Each row of a before or after table is a point. The points were changed in one or more steps. Then noise was added and the rows were shuffled. The steps act on columns, c1 being the first. Name the steps. A step turns or swaps two columns, mirrors them in a line or flattens them onto one, adds a multiple of one to another, or multiplies or shifts one. Angles are multiples of 10 degrees, from the lower column toward the higher: turns from -170 to 170, lines from 10 to 170 but not 90. Use the fewest steps. Two steps may share a column if one is a turn and the other turns, adds or multiplies; they go together, in the order done. Otherwise the lowest column goes first.

Before (8 x 2)
[[-23  13]
 [ 29  43]
 [-62   2]
 [ 26 -35]
 [-59 -28]
 [ 26  -8]
 [-35  60]
 [ 35 -25]]
After (8 x 2)
[[ 21 -38]
 [  7 -43]
 [-64   9]
 [-12  26]
 [-52  31]
 [ -2  68]
 [ 48  24]
 [ 21 -23]]
Steps: turn c1 and c2 by -30 degrees

Before (8 x 6)
[[ 26  17   2  -2 -14 -11]
 [ -2  12   3 -33 -19  20]
 [ -9 -34  -8   0  -3  24]
 [  9  13   9   9 -13 -94]
 [ 14  15   6 -55  15  17]
 [ 15  13  14  19   4  13]
 [-11   3 -25   9   4  15]
 [ 23  -6 -20   9  -6  11]]
After (8 x 6)
[[ 27  16   4 -12  11  12]
 [-10 -11 -24  11   2   6]
 [ 14 -15   4 -39 -47  18]
 [  7  91  12  -4  17  -5]
 [ -2 -25  -1 -39  -9  13]
 [ 23 -10 -21   7  10  -1]
 [ 14 -11  14  15   8  14]
 [ -9 -32 -11  -2   4 -27]]
Steps: turn c2 and c6 by 80 degrees; mirror c4 and c5 in the line at 20 degrees

Before (10 x 11)
[[  0  25  48   2   1 -11   1 -13   0  -7  12]
 [  2 -33   3  18  14   6 -28   9 -20 -11  20]
 [ 10  11   9   2   6 -21 -26   5   8   0  17]
 [-14  -1  -3  52  -4   7  12   6   3  -5  10]
 [  0  12  -3  -2   6 -21  12   9   6   0 -31]
 [ -1 -24   1  12  -4  12  12  -3   8  -5   8]
 [-28  21  -3  -1  24  -5  11   5   3   1  13]
 [-34  22  12   7  22  -7 -63 -16  -7   2 -13]
 [-28  15  -1   3   3 -12   4 -11  -6 -22   6]
 [ -3  18  18  -6  -1  -1 -10   8   8 -35  -9]]
After (10 x 11)
[[  8  11  -4  11  -6 -21  12  -4  -6  -2 -37]
 [ 15 -33   4  10 -21  38 -26  19  14  17  21]
 [  0  -1  -5   6  45 -17  11  54  -4   2  12]
 [  1  26  48 -14  -1 -16   0   1  -2   7   5]
 [  2  13   9   5 -35  13 -25   1  -8  -3   5]
 [ 32  21   0   6  54 -29  11  -1  -3  -1   9]
 [  2  18  19   8  10  20 -10  -8 -20  30  -9]
 [ 31  23  12 -15  73  94 -63   6   6   0 -16]
 [ 12  12   1 -11  76 -19   4   1  -3  23   0]
 [ -3 -23  -1  -3   6 -12  12  13  -9   2  12]]
Steps: turn c1 and c5 by -110 degrees; multiply c5 by 3; swap c4 and c8; turn c6 and c11 by 30 degrees; add -1.5 times c7 to c6; turn c9 and c10 by -160 degrees

Before (10 x 18)
[[ 23  -9   2  25 -67  12  -7 -24 -22  24   3 -12   7  42 -16 -27  13  -6]
 [-20 -53 -24  20 -17  10 -42  -1   8  25 -50 -21 -26  13 -38  24 -46 -34]
 [-53   5 -14 -29 -21  -9 -13  33  17  20 -17   3  28 -26  28  65   2   7]
 [ 20 -42   2  18   3 -34  -5  23  12 -58 -57 -69  40 -10 -30   2  29 -82]
 [ 54 -38  95  -5  -6 -17  10  27 -53 -80 -21  -5 -26  -4   9  13 -51  47]
 [ 33 -25  -1 -67  -6 -33   5  36  45  78 -10  -1  18  41 -39   9   5  -4]
 [  2 -49  41  22  20 -30  28 -13  88  11   1  25  56 -56 -84 -35  -1  51]
 [-28 -15  65 -25  58 -41  25  14   7 -62 -39  52   7  37 -43 -16  18  19]
 [ 16  57  21 -20  -8 -34 -23  45 -23  18 -46  -2 -21 -42  12   0 -33  16]
 [-10  33  25 -22 -32 -27  20  30  14  56 -50  42  31   3  20 -45  -5  13]]
After (10 x 18)
[[ 40 -17   7  27 -59  -6  -1 -20 -19   5  -1 -18   6  43  -7  -6  14   4]
 [ 25 -45  -3  14   3  14   0  18   9 -15 -60 -73  78  -9  -5  18  22 -40]
 [ -2  34  -1 -27 -33 -41  32  30  23  48 -51  41  10   9 -12 -50   5  34]
 [  3 -16  18 -29  55  10  68  16   9 -15 -44  51 -12  41 -43  17  41  16]
 [ -9 -55  15  24 -20  -7 -42  -1   9  13 -50 -12   1  11 -32  40 -66 -41]
 [ 36 -39  54  -7  -9  34  74  29 -51 -39 -27   8 -49  -8  48  -2 -27  20]
 [ 45 -30  -5 -61  -9 -49  -1  42  46  66  -8   3  14  37   6  36   3  10]
 [-86   3   1 -26 -23 -14 -17  30  21  18 -19  10  12 -31  12  38  -6  27]
 [ 10  56  36 -15  -7 -15  -1  49 -19  28 -42   3 -29 -42  14  -8 -32   4]
 [ 52 -54   3  20  17 -17  43 -12  88  26  -3  24   5 -58 -63  21  14  73]]
Steps: turn c15 and c16 by -40 degrees; turn c1 and c15 by 40 degrees; turn c3 and c7 by 50 degrees; add 0.3 times c7 to c17; flatten c6 and c10 onto the line at 130 degrees; turn c13 and c18 by 40 degrees

Before (11 x 32)
[[ 21  13   9  41  -8  -7  14  11 -31 -14 -36  -8  11  38 -14  23 -10  26
    9 -52 -22 -18 -30 -47  -2  26   2   7 -26  31  70 -36]
 [  7 -17 -72 -16 -37  11  23 -24  35  55  21   2  -8   3 -13 -38  23 -29
   27  12  30  24 -44 -60 -13  -4  21 -21  39  -3  -6  -2]
 [  4 -37  -1 -10 -15  -1   1  -4   1  32  11   0 -26 -31  30   5  33 -22
   32  21 -18  19 -18  -9  18 -28 -49 -11  -7  -6  12  16]
 [ 25  11  23  25  -5 -18 -40  50  -9 -16 -23  22 -16  22  -8  34  -7 -26
   -5 -40 -49 -20 -29 -22  -2  22 -14  21 -21  27  22 -35]
 [ 32  14 -18  15 -40  12  16  17 -12 -29 -11  52  23  38 -20  10 -23   1
  -17 -12 -17 -46 -50 -39 -26  28  18  -6  -4  42  50 -20]
 [-10 -25 -21  33  -2   5 -13 -30  17  21  32  49  16  30 -31 -27  27  -4
  -21 -14  41  31 -19 -36 -57  16  -8  -4  36  13  13  -9]
 [ -8 -19  11  28  11  22  13  -9   0  26  21  18  17  14 -15 -26  30 -12
    1   8  11  25 -39 -30 -38  13  27 -17  31  14 -24  -1]
 [  9  -7  10  27 -14 -28 -19   6 -12  -3 -12 -17 -40 -10  31   2 -19 -15
   34  -2 -31 -12  10  18   6  10 -50   1   0  23  -1  -2]
 [ 14 -23   0 -23   2 -20 -19   8   4 -20  12 -25 -23   7  28   2  18  -3
   48   3 -37  13   5  20  15  -6 -35  24   5 -13   7   2]
 [ 26  20   5  33  30 -16 -15  35 -18 -19  17   8 -31 -10  43  38   7 -23
   20 -24 -42 -14  24   4  10  21 -41  41   6   9  23   6]
 [ 25 -29 -34 -10 -15  -4  19   4  35  19   5 -28  16   0  16 -24   7 -58
   20  23 -14  23 -16 -19   0 -24 -46 -33  28   2  11  13]]
After (11 x 32)
[[-33  19  55  32  30 -41 -12  34 -24 -19  17   7 -31 -25 -34  35 -25   7
   21 -23  38 -14  24   3  10  20 -44  39   6   9  23   2]
 [-14  -8  53  28 -12 -69 -19   6   5  -6 -14 -17 -40 -17 -27  11 -16 -19
   33  -2  29 -13   9  16   4  11 -54   3   0  23   0  -3]
 [-30 -28 -50 -14 -15  -8  21   4   3  20   4 -28  16 -12 -11 -43 -57   8
   19  24   9  24 -17 -19   0 -22 -45 -35  28   2  11  13]
 [-34  13   4  15 -42  29  16  15  -2 -31 -10  52  23  -9  39  17   3 -22
  -17 -12  12 -47 -49 -39 -27  28  18  -9  -4  43  50 -19]
 [ 17 -25  30  33  -1  11 -13 -29  13  22  32  47  17   5  41 -28  -5  27
  -20 -12 -40  32 -18 -36 -56  16  -8  -5  36  14  13  -9]
 [  9 -20  51  28  12  56  11 -12  25  27  20  18  15   3  19 -14 -14  29
    1  10 -11  25 -39 -30 -37  16  29 -16  30  15 -25  -1]
 [-24  14  69  42  -5 -17  15  11  -4 -14 -36  -7  12 -11  40  39  26  -9
    8 -52  17 -18 -30 -48   0  26   2   8 -26  31  71 -38]
 [-20 -22 -34 -21   0 -50 -19   9  -3 -18  11 -26 -22 -29 -13  -5  -5  19
   48   2  33  16   7  19  15  -4 -36  26   6 -14   6   2]
 [ -6 -37 -17 -10 -15  -4   2  -6   0  31  13  -2 -27  -4 -42   1 -21  34
   33  21  17  19 -15  -8  18 -29 -48 -13  -6  -6  12  15]
 [-34  11  61  24  -7 -45 -41  51 -25 -15 -25  21 -15  -9  23  25 -28  -8
   -3 -39  43 -23 -31 -22  -1  23 -16  22 -22  25  20 -40]
 [ -2 -16 -95 -17 -34  26  23 -25  15  56  22  -1  -9  11  10 -50 -30  23
   26  10 -30  25 -44 -57 -13  -5  20 -21  41  -2  -8  -3]]
Steps: turn c1 and c21 by -170 degrees; add 1.5 times c4 to c3; multiply c6 by 2.5; mirror c9 and c16 in the line at 120 degrees; turn c14 and c15 by 130 degrees; swap c17 and c18
